Every row gives one point. Before rounding, the points of a table are all equally far from one centre. They may lie mostly on one side of it. Write the centre, to within rounding.

Points, 7 rows:
[[ 15 -69  -8]
 [ 17   8  31]
 [ 50 -15  27]
 [ 24 -54  14]
 [ 17 -40  23]
 [ 48 -10  28]
 [ 50 -42  16]]
Centre: [ 23  -6 -37]

Points:
[[ 10 -39  39  60  -9  26  13  47 -10]
 [ 15 -29  64  42  -8  -7  49  40  10]
 [  7 -31  40  15  -5  -1  15  61  30]
 [ 16 -47  46  39  -3 -18  37  33   4]
 [ 24 -36  45  41   5  -4  52  52 -10]
 [ -8 -29  35  50 -10 -24  37  62  17]
 [-10  -4  80  39   5 -20   1  39 -20]
 [ 24  -8  45  54 -13 -14   9  57  11]
 [ 24 -37  35  45 -29 -25  33  27 -12]
 [ 12 -18  53  52 -50 -11  21  18  -5]
 [ 10  -1  62  21 -29 -38  39  44   3]
 [ 20 -33  62  55 -15   7  27  25   1]
 [ 20 -19  39  58 -22 -14  30  45  20]
 [ 14 -24  57  45   1 -14  14  59 -24]
 [-18  14  40  81 -31 -14  18  43  -7]
 [  4 -36  35  55 -45 -12  35  31 -15]]
Centre: [-12   8  21  22  -3   6  29  22 -11]

Points (17 x 14):
[[  7  13  46  35  65   8  27  -8 -40  38 -64  -9  22  -4]
 [  8   0  51  10  63 -19   8  41 -16  14 -58  -5  14 -16]
 [ -6 -18  -9  21  56  23 -16  11 -10   4 -58 -49  49 -13]
 [ -4  -3  30  24  85  20  41  38  24   3 -46  -8  32  -4]
 [ -7 -16  34  66  25  13 -18  20 -13  42 -47 -36  47  17]
 [-20 -10  33  31  66 -30  -1  31 -29  29 -39  -4  31  13]
 [-16  -9  53  44  54  41  27  20  -9  35 -45 -18  62   8]
 [-14 -12  52  12  61  30  -7  25 -12  38 -41 -40  49 -28]
 [  7 -25  33  56  60  -2   4  16   1  24 -74  -5  53  14]
 [-21   0  68  26  83  12  31  23 -17   2 -36 -24  45  -2]
 [-17  10  37  23  48  17   2  10 -36  24 -79 -28  29 -19]
 [  4 -21  24  41  65  28  24  23 -15  29 -70  16  36   2]
 [-16   0  66  10  53 -13   9  12 -39  15 -44 -20  49 -31]
 [-17   3  52  19  37   4   6  20 -40  29 -67 -11  17 -10]
 [ -9 -19  22  14  38 -25  24   1 -23  -3 -57 -23  56  -8]
 [ -2  38  29  14  54 -13   3  19 -23  15 -65  15  47   5]
 [-11  -7  32  36  68  20 -20  16   7  43 -68 -29  54 -23]]
Centre: [  3   7  28  44  43  14  -3   0   0   2 -16  -3  29 -18]

Points:
[[-59 -11  18 -39  36  -6  -9 -24 -41 -38  29  21  43  17  11  26  20 -32
  -39  11  72  -1 -29  45]
 [-68 -54  -2 -29  23  -3 -32 -31 -28  -5  13  39  36  -6  17   4  20 -60
  -24 -21  46  22 -44  62]
 [-66 -12  25 -42  16  12 -53 -32 -31 -47  10  33  53   5  -1  20  10 -31
  -13  18  44 -38  -9  41]
 [-52 -25  10 -38  40  25 -48 -29 -38   6  -4  32  37   3   3  19  -9 -47
  -67 -23  43  11 -17  59]
 [-75 -12   6 -77  17  31  -1  -9 -16 -31   6  11  27  -1  18  -5   0 -36
  -70 -23  56   4 -27  60]
 [-46 -24  -8 -61  35  -5 -33 -14 -37 -53  32  10   9   4  11   9   9 -86
  -42  39  41  -2 -10  55]
 [-64 -25   4 -51   8  11 -77 -23 -14  -1  26  11  26 -12   7  -4 -35 -27
  -32  11  53  19 -16  48]
 [-52 -17  -7 -49  24 -18 -34 -33 -19  -7  21  35  59   6 -11 -11  12 -76
  -41  25  23  19 -35  56]
 [-58  -9   9 -59  15 -10 -58  -7 -34 -29  20  13  54 -11  13  -2   4 -67
  -13  13  71   5 -15  53]
 [-49  -9  39 -54  15 -14 -19 -31 -42 -19   2   9   9  22   5   9   7  -4
   -6  -7  74  20 -11  24]
 [-64 -32   2 -64  39  23 -22 -18 -30 -17  18   3  11   4  13  13  28 -31
  -37  17  73 -15 -25  53]
 [-69 -12   3 -74  38  20 -30 -24 -27 -19  43  45  42   7  22 -16 -10 -49
  -27   7  60  12 -13  51]
 [-57 -30  -3 -64  27  -4 -39 -10 -33 -14 -15  28  32  24   1 -10 -26 -40
  -12  39  48   1 -27  64]
 [-85  14  -4 -75  24   7 -20 -24   6  -6  11  32  14  17  22   1  31 -32
  -48 -22  65  -8  -7  43]
 [-83 -10  11 -34  25  -8 -29 -32   3 -19 -27  12   4   6   8  11  25 -44
  -31 -25  67 -25 -37  35]
 [-75 -22  21 -65  22  -1   1  -9 -20 -28 -18  13  27  19 -11  10   5 -28
  -67 -21  47  -4 -17  26]
 [-60 -40   4 -54  28  30 -45 -21 -44 -14  -6  11  -4   5   2  33  13 -45
  -15   0  53   9  -5  63]
 [-48 -31  -4 -77  38 -22 -26   3 -36 -22  -5  35  24 -10 -13  36  24 -55
  -38  -6  46   4 -20  56]
 [-62 -35  20 -50  16  -6  -5 -25 -45 -20   6  18  23  -8 -19 -21  -5 -58
  -45  17  43  -1 -14  51]
 [-70  -1  35 -59  41  -6   0  -5  -8 -26   6   7  28  20 -10  12   3 -24
  -17  -3  57 -18 -19  69]
 [-79 -17  13 -69  23  26 -20 -49 -15 -21  24  41  39  -1  22  -2  -2 -45
  -21  -3  61  11 -11  37]
 [-71 -22  10 -72  29   0 -37 -41 -30 -36  -3  39  23   8   7   3  19 -45
  -49 -15  39  15 -28  58]
 [-59  19  33 -57  41 -28 -26 -32 -12 -34 -12  31  23 -14   8  13  -6 -14
   -7  -6  63  25 -35  36]
 [-65 -28   2 -73  40  34 -40 -23  -8  -2   5  31  51 -25  -6   2  11 -20
  -57  -2  37  16 -17  46]
 [-78 -20  16 -65   3  -8   4  -9 -33 -12  11  13  12  -8   4   9  13 -27
  -40  14  53 -19 -19  65]
 [-71 -41  29 -39  17   6 -28   9 -35   1  11   4   7  -3   6  35   9 -29
  -45  15  52 -17 -30  33]
 [-49 -16  -2 -82  22  13 -35 -18 -52 -56  36  22  47 -11  20 -36   0 -17
  -44  17  41   1 -17  48]]
Centre: [-10   0 -14 -26  16  10 -19   3  -2 -23   6  17  16  -2  29  -5   5 -31
 -16 -10   8  -1 -12  26]
